Each row of a before or after table is a point. The points were changed in one or more steps. Then noise was added and the rows were shuffled. The steps act on how far a point lies along the listed directions, d1 being the first. Write out the steps. A step turns or swaps two directions, mirrors them in a line or flattens them onto one, adds a multiple of one to another, or multiplies one. Angles are multiples of 10 degrees, from the lower direction toward the higher: turns from -170 to 170, lines from 10 to 170 but not 90. Use the fewest steps. Two steps may share a direction if one is a turn and the other turns, adds or multiplies; they go together, in the order done. Otherwise the lowest direction goes first.

Directions:
(1): [ 57  33 -22]
(2): [ 32 -15  60]
(3): [-24  59  28]
Before, 8 rows:
[[  9   6 -27]
 [-14 -23  50]
 [-18 -15  60]
 [ 12  10 -19]
 [ -5   4   1]
 [ 14  30  40]
 [ 24  14  21]
 [-12  28  -3]]
After, 8 rows:
[[ -6 -15  20]
 [ 17  29 -44]
 [  0 -14  22]
 [-12   1  13]
 [ 28  25   6]
 [ 28  13  10]
 [ 18  39 -49]
 [ -3   5   1]]
Steps: swap d1 and d2; multiply d3 by 0.4

Directions:
(1): [ 21 -43  47  -1]
(2): [-20  11  18 -60]
Before (13 x 4):
[[ 23 -35   7  27]
 [ -7  28 -51  45]
 [  9   8  -3  20]
 [ 34 -18  15  27]
 [ 17   7   9  17]
 [  1 -20  12  -4]
 [-17  10   1 -29]
 [-21  44 -34 -12]
 [ 37 -30   6  53]
 [ 13 -29  -8  14]
 [  2 -10  18 -25]
 [ -4 -15  25  -5]
 [ 13  -7 -21  22]]
After (13 x 4):
[[  6  31 -34  15]
 [ -6   2 -35   1]
 [  5  26  -5   3]
 [ -5  21  -4  -8]
 [ -6  14 -22 -21]
 [-11  47 -53   9]
 [ 16 -17   1  22]
 [  0  -7 -14  18]
 [  0  -5  -3  29]
 [ -3  -9  42 -44]
 [  8 -25  23   1]
 [ -5  18 -45  14]
 [-33  28   3 -60]]
Steps: turn d1 and d2 by -110 degrees

Directions:
(1): [ 31  35  42 -12 -10  35  -6  -7]
(2): [ -5  27  29  28  35 -38 -16  12]
(3): [ -4 -17  35 -43  -6 -30  29  18]
(4): [-13  17 -13  -2  14  28  16  60]
(5): [  4  22 -27 -51  30  -8 -24  -9]
(6): [ 42 -35   3   6  46  13  13   0]
Before, 11 rows:
[[ -3  22  -4 -31   9  25 -17 -10]
 [  2   9  45  33 -40   3  20  22]
 [-18   0 -13 -43  -5   2  -6   6]
 [ 17  13   6 -30   6   5   2  -5]
 [ 25  46  47 -24 -34  50  -6 -17]
 [ -5  30   3 -14  13   6   1  21]
 [  1  21  54  -3  -5  -2  13  -1]
 [ 17 -13  30  13 -22  43  24   0]
 [-35  12 -17  -2  -5  -6   3  15]
 [  6  12 -14 -26  -3  18 -10  -9]
 [ 15 -11  39  47  11 -28 -17 -20]]
After:
[[ 22  21  39  26  21 -13 -33 -24]
 [ -3   1   5  -3 -18 -15   8 -11]
 [-21 -15  -7 -17  -5  -9  -2 -16]
 [ -7 -15 -13  37 -10 -25  -3  -6]
 [-12 -34  -2 -11  -6  10  15  14]
 [-15 -11  17  31  -8 -31   3 -22]
 [-11 -10 -16   5  20   7  10  21]
 [-26 -35 -25   4 -35 -46  -8 -60]
 [-18  -2 -12   5 -34  10  -4 -32]
 [-22   4 -13   4   0 -26   7   8]
 [ -3 -11 -14 -16 -10  -5   1 -11]]
Steps: turn d1 and d4 by -50 degrees; turn d1 and d6 by -130 degrees; multiply d5 by 0.4; turn d3 and d5 by -70 degrees

Directions:
(1): [-16  26 -39 -35  23  12  -7 -25 -44]
(2): [-16  -4  -6  12 -48 -12   5  38 -51]
(3): [19 39 -2 19  4 60 -5 33  2]
(4): [-33  18  34 -22 -33  13 -48 -14  12]
(5): [-55  -5   2  28  46  -8 -17  27   2]
Before, 9 rows:
[[-11  28  -1 -17  -7  31 -21  -1 -18]
 [-27  16  -1 -10 -16   7 -25  13 -43]
 [  3   1 -15  -6  20  13   8   2  -6]
 [ 18   2 -13 -19 -25  -9   5 -12 -19]
 [  2  10  -1   3  -2  14   0   8  -1]
 [ -6  11  -1   3   8  17  -7   0 -13]
 [-10   1  10   9  14   0  -3  -8  10]
 [-11  14   7   1  19  13 -15   8   6]
 [ 10  -3   5   1 -29   0   1   4 -10]]
After:
[[-18  12   2   3   4   6  -8  -3 -13]
 [ 19 -19   6  -4 -21 -26   9  -9  10]
 [-15   4  60   7 -35  12 -45  10  35]
 [-14  17  44  -9 -58  25 -39   8  11]
 [  2   5  14  12 -14  15  -7   8  -4]
 [ 11  -4  13  -9  -7  -1  -7 -21  19]
 [-14  22  12  -3  -9  20 -22  15  -6]
 [  8   8   2   0  -7  12   1   4   4]
 [ 17 -13 -17  13   4   3  28  25 -14]]
Steps: turn d1 and d2 by 130 degrees; turn d3 and d5 by -30 degrees; multiply d4 by 2.5

Directions:
(1): [-26   0 -19  34  33   5 -41  15 -50   1 -22]
(2): [ 15 -32  16  45 -31  30  31  34 -11 -19 -15]
(3): [ -9   3 -46  33   5 -31  45   4  12  42  -1]
(4): [-29 -11 -30  14  -7  -7  -6   5   9 -48  60]
(5): [ 32   6  -4  -2  28  44   1  21 -10  35  52]
(6): [-14 -39 -19 -28 -38  12   6 -33 -45  24   9]
Before, 11 rows:
[[-17 -12 -32  -4  -5  11  -9 -14 -33  18  -2]
 [  7 -14 -19  -8  -4  15  12  -6 -17   8  40]
 [ 30   9   0   0  10 -18  14   1   5  22 -12]
 [ 16 -10  -1  -3   3  10  11   6   0   8  13]
 [ 14  14  32  26   2 -24  35   6  32  -1 -55]
 [ -3 -11 -10 -20  -8   5  -2 -26  -7  13  26]
 [ -3  -1 -17 -21  24  -8 -17  -5  -8   1  38]
 [-14 -10 -20 -23 -10  -7   6  -9  -7 -15  37]
 [ -3 -13  32  12   1  17 -12  10 -13   4 -34]
 [-11  -3 -24  -1  13  10  -5 -12  -4  -3  44]
 [  9  12   5  40   7 -16  30  20  10   0 -39]]
After (11 x 11):
[[  9  10  -6 -28  25 -15 -13 -11 -11  31   3]
 [  5   4 -17 -39  11   3  -7 -21 -14  15  46]
 [ 13  -7  -3  -8   5  12   5   6   2   3  23]
 [ -9  13 -19 -47   8 -17  -9 -28  -6  15  26]
 [-23  -4 -26 -24  -1   7 -30 -27 -31   8  -2]
 [ 38  -8  26   4  -4  12   5  16  -5 -14  -9]
 [ 19 -12  52  44 -20   7  31  29  23 -55 -31]
 [  0  -2  -8 -30   1   2  -5 -35  -5  31  20]
 [-24 -24  -2  42 -11   0  14  22  -3  -7 -10]
 [ -1  15 -12 -30  26   3 -18 -29  -5  21  22]
 [ 10  -5  32  34 -11  14   4  29   2 -57 -18]]
Steps: add -0.3 times d1 to d5; add 0.7 times d6 to d4; turn d2 and d4 by 70 degrees; multiply d3 by -1

Directions:
(1): [-20 -57  -2   3 -10 -13   3 -27   1 -11 -32 -11]
(2): [ 18  -6   2  23   0  -8  23 -37 -14 -11  49 -21]
(3): [ -6  -1  35  18 -60  -1   9  18   3  17   5  -5]
(4): [ 19 -24 -18 -17 -12  23 -22  26 -40   1   9 -28]
Before, 11 rows:
[[ 10  25  19  -5 -13  16  -4  40   2   0   2   1]
 [-15  10   1   8   0   1   5  -8  19  15 -25   7]
 [ -1  13   6   5 -15   0   4   5  16   8   3  11]
 [ 16  57  -7 -10  40   6 -12  26  -2  12  19   9]
 [-26   6  17  -4 -29  -8  -6  12  30  18 -27  23]
 [ 17   3  -2 -14  33  11   7  -5  -3 -10  22   1]
 [ 19 -16 -15   3  23  -6   8 -30 -18 -16  13 -14]
 [ 19 -13 -25  -5  30   6   4 -23 -22 -21  29 -21]
 [  7  24   3 -11 -11   6  -8  27   6  15  -4  -7]
 [ 30  -2 -17  15   5   0   8 -15 -30  -2  60 -18]
 [  7  32  10   4   8  -3   1  -1  22  12   3  10]]
After, 11 rows:
[[-16 -56 -16  -5  24 -15  -8 -29 -11 -12 -32 -20]
 [ 17   8 -25 -26   3  21 -29  29 -21   8  17  -8]
 [ 14  -9 -15  -9  36   7   0  -8 -12 -29   5 -14]
 [  2   3 -13  -5  -6  20 -11  16 -11  18 -13 -12]
 [-24   2   5  21  18 -31  21 -34  38  -1 -13  32]
 [-11 -29  21  -4  -1  -4  15 -14  16  -7 -15   4]
 [  3 -15 -14 -16  15   4 -19   0   3   4 -26  -7]
 [  6   1 -19 -12  13   9 -11   6   1  -1  -3   5]
 [ -9   1  27  18 -21 -18  18 -13  21   5 -18  12]
 [ 13  -7 -21 -10  20  -1  -1 -12  -7  -6   5 -22]
 [-23 -10  25  19 -20 -21  25 -25  28  -3 -12  10]]
Steps: turn d1 and d3 by 130 degrees; turn d2 and d4 by -110 degrees

Directions:
(1): [ 15   9  -8  29  51  10  12 -43 -19   3 -23   3 -20  55]
(2): [ 10 -14  -4  42 -29  60  -6   9  15 -13  13 -53  -2  15]
(3): [ 33  28 -38 -31   6 -11 -33 -33  50 -22  13 -16  16   6]
Before:
[[ -7   2  -5 -16  -7 -20 -13  14   1   4   5   9  10 -25]
 [-16 -16   6  -4 -14 -22   2  19 -13   7   2  15   4 -13]
 [-13 -12  13   4 -22  -2   7  18  -3   7   8   6   6  -5]
 [  2   0   6  -5 -12  -5  -5  -7   6   2   1  -3  -5  -8]
 [ 11  -5  -1   8  -1   1   4   2  -2   0   0  -6   2   0]
 [ -8  -2  12 -19  -8 -10   1  10 -14   5   2  14   6 -31]
 [  5 -20   4  34 -40  57  -6  36  26   1  20 -60  10  -2]
 [ -3 -17   6  14 -10   3   1  13 -18   3   5   2   1  -7]
 [ 12   7  -5 -17  -5 -14  -2  -2  11  -7   8   6   7  -6]
 [ -8  -7   3  17  15   6  16 -12 -16   1  -7  -2  -9  13]
 [-10  -5  16  -4 -17  -2   5  16 -13  11   7   7  -5 -17]
 [  8   6  -5   2  11 -13   0 -18  -3  -2   0   7   3  11]
 [  6   3  -6  -1 -23   7 -12   0  20 -13  14  -6   1  -1]]
After (13 x 14):
[[-14  -8  16   1 -16  -6   8  14 -11   3   2  20  -7  -8]
 [-21  -4  16 -47 -24 -42  -2  48  12  21  13  22  24 -57]
 [  9  -2  -2  -3   1 -11   2   3  -1   1   1   3   4  -6]
 [ -1  -5  12   4 -11   1   2  -3  -3   5  -2  -2  -8  -4]
 [  3 -15 -11  16 -23  11 -11   7  11  -8  11 -23   6   6]
 [ 10  -6 -10  -4 -14  -5 -16   3   6  -7  13  -4  11 -11]
 [  3  -8  12  16  -3   9  16   6 -15   2   0   2  -5   8]
 [ -1  -5   0  -1 -26   4  -6  10  16  -3  14  -8  12  -2]
 [ -6 -10   2  25 -10  22  -4  16  -9   4   3 -15  -1  -2]
 [  5   9 -15 -13  12 -13  -4 -22  14  -9   3  -2   3   2]
 [  5   2  -2  12  12  -6   4 -16  -8   1  -1   4   0  16]
 [  6   3   1  -1 -24  14  -9   5  10  -2  16 -18   0  -8]
 [  5  -6   2  12 -16  32  -5   3  -2  -6   7 -24   4  -8]]
Steps: turn d1 and d3 by 150 degrees; turn d1 and d2 by 140 degrees

Directions:
(1): [-13 -16  39  13 -31  -1  49  33 -16  17  -4 -13 -22  13 -22 -20  47   9]
(2): [ 52  27   9  -4   7  19  13  32   0 -29  -6  15  16   1 -24  60  21  -3]
(3): [-28 -15 -19  -2  23  33 -27 -23 -51 -25  -8  -4  17  32 -18   0  43   8]
(4): [ 25   6 -17  10 -22  31  37  10 -35  -8  -2   1  48   4  38 -34 -27  15]
Before:
[[ 48   6   0  -8  -1   5  18  23  14   1  12   3  14 -19   8  12 -13   1]
 [ -1 -21  -6   7  -9  28  28   0 -31  -9 -10   4  12  16   1 -14  27  19]
 [-23  -4 -18 -12  21  10 -10 -20 -30  -3   6  -6  10  19  -1 -19  23  10]
 [ 11   0   8   6  16  15   3  -1 -13 -20   2   5  14  -5  -7  16   6  -3]
 [-33  -8  -2  -8   8 -34 -29 -25  31  22   3 -10 -30 -23   1 -20 -33 -16]
 [ 33  17 -10 -17  31   0 -40  -5  11 -29  -5  13  -6 -14   5  49 -14 -19]
 [  6  -7 -27   0   2 -18  11   8  30   9   5  -1 -19 -14  17  -2 -27  -8]
 [ 37  19 -18  -8 -10   3  -4  -7  -3  -6   6  23  21  -4   7   8 -38  -5]
 [ 19   9  27   3 -13  11  45  32  -2   0  -6  14   0   8  -3  30  20   1]
 [ 28  19  19  -2   5 -27   7  11  42   9  -3  12 -19 -15  -6  27 -22 -22]
 [-11 -14  14  -2   5 -22  -8  15  21  -2   4  -2  -9  -3 -24  17  17  12]
 [-60 -28   1   5  10  -5 -22 -33 -16  30  -8  -9 -22  20 -19 -24  35   8]
 [ -6 -19  25   1  11  18  13   6 -34  -7 -11  -3   6  12 -36  16  52  12]]
After (13 x 18):
[[ 51  28 -24   3   1  10   6   1  13   9  -4  20  37 -15  35  17 -53   2]
 [ -8 -27  10  -6  12  -2  -2  -1 -11  10   7 -12 -17   9 -22  -6  45   8]
 [ 18  24  -3 -14   5 -23  13   4  32  17  14   5   3 -18  13  -4 -30  -1]
 [ 42   3  28   3 -13   1  44  32  10  12   0   4  13 -21  -6  19  -3   5]
 [-20 -18 -40  -2  24   7 -15 -12 -11 -13  -3  -3 -10  14   1  -5  12  -6]
 [  0  -2  29   1  -5  12  27  25 -11   1  -9  13 -12  17 -15  31  44   1]
 [ -6   7 -40  -8  20  23 -29 -33 -26 -19   0  -5  35  -1  20 -20 -36  -1]
 [  7  -7  -1   6  -8  14  16  18 -16 -14  -2  -1  34   3   5  -4  -3  27]
 [ -3 -12  23  12  -3  -8  20   8   5   8   7  -2 -11  -8  -2  -9   0  -3]
 [-25 -17   5  -4 -11 -18 -10 -18  -7  16   7   1 -28  10 -19 -21  10  -4]
 [ 26   0  10  -6  -2 -14  13  14  37  -1  -2  14 -22 -14 -12  34   1  -4]
 [-27 -14  -3  12   9  24   7 -13 -47 -10 -16  -3   9  34 -10 -22  26   2]
 [-31 -31  11   4 -23  -5  21   2 -27  18  -3 -18 -22   6  29 -61   4   6]]
Steps: swap d1 and d2; turn d3 and d4 by 170 degrees

Directions:
(1): [  2   1 -28  14 -15   6  42   7  -4   8   7  11 -52  -2  20   9   7 -29
 -60   4]
(2): [-17  25   0  -2 -46   3 -34 -34  29  -4  18  -3 -28  52 -16 -15 -16  -9
  -1  -8]
Before (14 x 20):
[[ -3  -9   5   4   8   3  19   8  -9   6  -4   6  -2 -16  11  10  -3  -2
  -10   5]
 [ 13   2  -1  -1  19   0   3   4  -3  -2 -12   0  20 -14   5  14   9   9
   11   6]
 [ 12  -5 -11  11  16  12  37   6  -4   7  -7   5 -10 -21  14   8   8 -11
  -26   3]
 [-26  16  -4   5 -40  10 -29 -28  22  -6  16  -6 -26  51 -17 -11 -16 -21
   -6  -3]
 [ -6  -5 -11  -1   3   6  13  10   3   3  -4   7   7 -11   6   5   7  -5
   12   9]
 [  9 -11  -5  -7  18   5  21   9 -13   6 -10  -6   7 -23  14  10  19   7
   -5  -1]
 [ -9   2   0  -9 -16   4   7  -9   0   8  12  -4 -10  12  -2  -1  -4  -4
    7   1]
 [-12   3  15   4 -11  -8 -18 -16  12 -10   1  -8  -1   8  -3  -5   1   8
   14   1]
 [ -2  -1   9 -20  -3  -7 -25 -16   2   0  -3  -8  18  16 -23  -7 -10  11
   34   0]
 [-12  14  17  -6 -39  -4 -31 -27  27  -8  12  -8  -6  32 -15  -7 -11  -1
   22   3]
 [-19  13  22 -16 -20  -4 -50 -14  33  -9   3  -3  24  36 -28 -17  -9  26
   34  -2]
 [  7  -9   2   5  15  -5  16   4 -21   3  -4  -2   6 -19  20   8   4   5
   -1   8]
 [  7  -1   2   9  10   5  23   6  -3   1   4  13   6  -3   2   2   1  -5
   -6  -1]
 [ -9   6  25 -21 -11   5 -40 -17  20  -7  -3  -5  37  22 -22 -12 -20  23
   54  -4]]
After:
[[ -5  10   3   3 -20  -4 -13 -23   3   0   9  -4 -11  20   6  -4 -10  -1
    3   3]
 [ 14 -23   5   1  22  -5  39  25 -18   4 -10   1   9 -45  16  17  15  -1
   -5  16]
 [  9 -14 -19   5   7  12  59  25 -13  10  -7  16 -21 -29  23  16   6 -17
  -43   9]
 [ -3 -11   5  10   9  -7  18   5  -6  -4  -5  -1  -6 -21  14   7  13   2
  -10   5]
 [  0   9   7   4  -4   5   0  -9  10  -3   7   9   8  19  -9  -6  -5  -1
    6  -5]
 [  9 -13 -18  -6   8  -3  35  10 -19  12  -5   6 -19 -14   5  10   7 -15
  -26   7]
 [  7 -19 -14   5  22   0  52  40 -10   8 -11  16  -8 -35  20  14  21  -2
  -44  15]
 [-14   4  12  -1 -14   3 -13 -14  10   1   3   2  -3  13  -3  -1 -14   2
    7  -2]
 [  5 -29   5   4  47   1  17  33 -28  -1 -19  -4  42 -40   6  11  10   5
   16   9]
 [ -8  12  -3  -9 -22   6 -15 -23  15   0   4 -11 -14  23  -2  -4   2   3
    1  -9]
 [  3  17 -11   3 -14   3  -1 -13  12   0   1   3 -18  16   3   9   2  -6
  -12   2]
 [ -3  14  12  -2  -8   9 -25 -27  23  -4   2  -6   9  21 -15 -11 -11   6
   20  -5]
 [-13   5 -10  -2 -14   8  -2  -2  14   0   2   6  -3   8  -2   0   2  -7
   12   6]
 [ -3  -9   4 -11   5   2  16   3 -12   9   4  -4  10  -8   1   3   1   4
   16   3]]
Steps: turn d1 and d2 by 170 degrees

Directions:
(1): [-41  50   4 -16  -6   8  30 -11 -23   5 -22 -52  34 -44   0   2  13  26
  10 -23  25 -22 -26   5]
(2): [ 23  -5 -29  16 -27  10 -12  -5   2 -44 -25  24  -5 -26  35  25   1  18
  24 -60 -37 -34  17  10]
Before, 9 rows:
[[-12   9  -1   0  -7  -7  15  -6 -14   4  -2 -11   1  -7  -1  -6   6   9
    6  -3   5   0  -4   7]
 [ 24 -29  -2  15   3  -9 -19   6  16  -2  12  30 -19  32  -1   0  -4 -16
   -8  13 -20   9  10   0]
 [ 16 -21  -1   6   4   1 -13  -1   9  -5   9  14  -3  14   7  -4  -3  -8
    0   5  -4  -4   6   2]
 [ -3  -1  -1  -2   2   1   0   9  -9   3   0  -1   1  -4   3  -8  12   6
   -3  -3  -1   5 -10   3]
 [-29   7  32 -22  22  -8  16  -1   1  45  21 -33  12  21 -36 -24  -6 -15
  -20  60  43  29 -22 -10]
 [  0  -8  -3  -4  -3   8   2  -6   1   2  -2   4  -1  -4   5  -1  -2   5
    2  -9   0  -5   1   2]
 [  5   0  -1  -3   0   0  -3  -1   2  -5   4   2   3  -1   4   0   4   4
    4  -3   4  -4  -7   3]
 [ -4  -7   6   7  -1  -6  -2  -1   3   1   4   7  -6   8   0  -1  -6 -12
   -7   6  -6   1   4   1]
 [-17   7   5  -8  13   3  11   4 -10  10   4 -18   8  -3 -13   1   6   2
   -4  10  22  -7  -3  -4]]
After:
[[  0 -12   1  -5   1   6   0  -4   2   6   4   6  -4   4   0  -5  -3   0
   -2   1   2   2   1  -1]
 [  4  -4 -12   5  -2   7  -2   3  -4 -16  -6   6  -1  -9   8  15   4   7
    8 -20  -4 -22  11   0]
 [-12  27 -17  -2 -30  14  12 -16  -9 -31 -36 -20  22 -49  27  21   3  31
   28 -60  -8 -43  -6  11]
 [ -9   2   9  -7   9   1   4  -4  -3  10   7 -16  14   3  -4 -11   2  -2
   -2  13  18  -3 -10   2]
 [-17   7   9   2  -2  -4   7  -3  -4   3  -1  -8   4  -4  -1  -2  -2  -5
   -5   1   2  -4  -3   2]
 [  6  -3   0  -3   2  -2  -4   0   4  -3   7   4   1   3   2  -2   3   1
    2   2   4  -1  -6   2]
 [-28  22  15  -9  10  -5  16  -2  -8  24   2 -32  17   1 -18 -10   9   1
   -9  19  22   3 -23   0]
 [  7  -9  -8   9 -10  -8   2  -3  -6  -7  -1  12 -12   2   6  -2   2   4
    7  -8 -12   0   8   7]
 [  3  -5  -4   1   0   1  -3   9  -6  -1  -1   6  -1  -3   6  -6  12   5
   -2  -6  -6   4  -6   3]]
Steps: turn d1 and d2 by 130 degrees
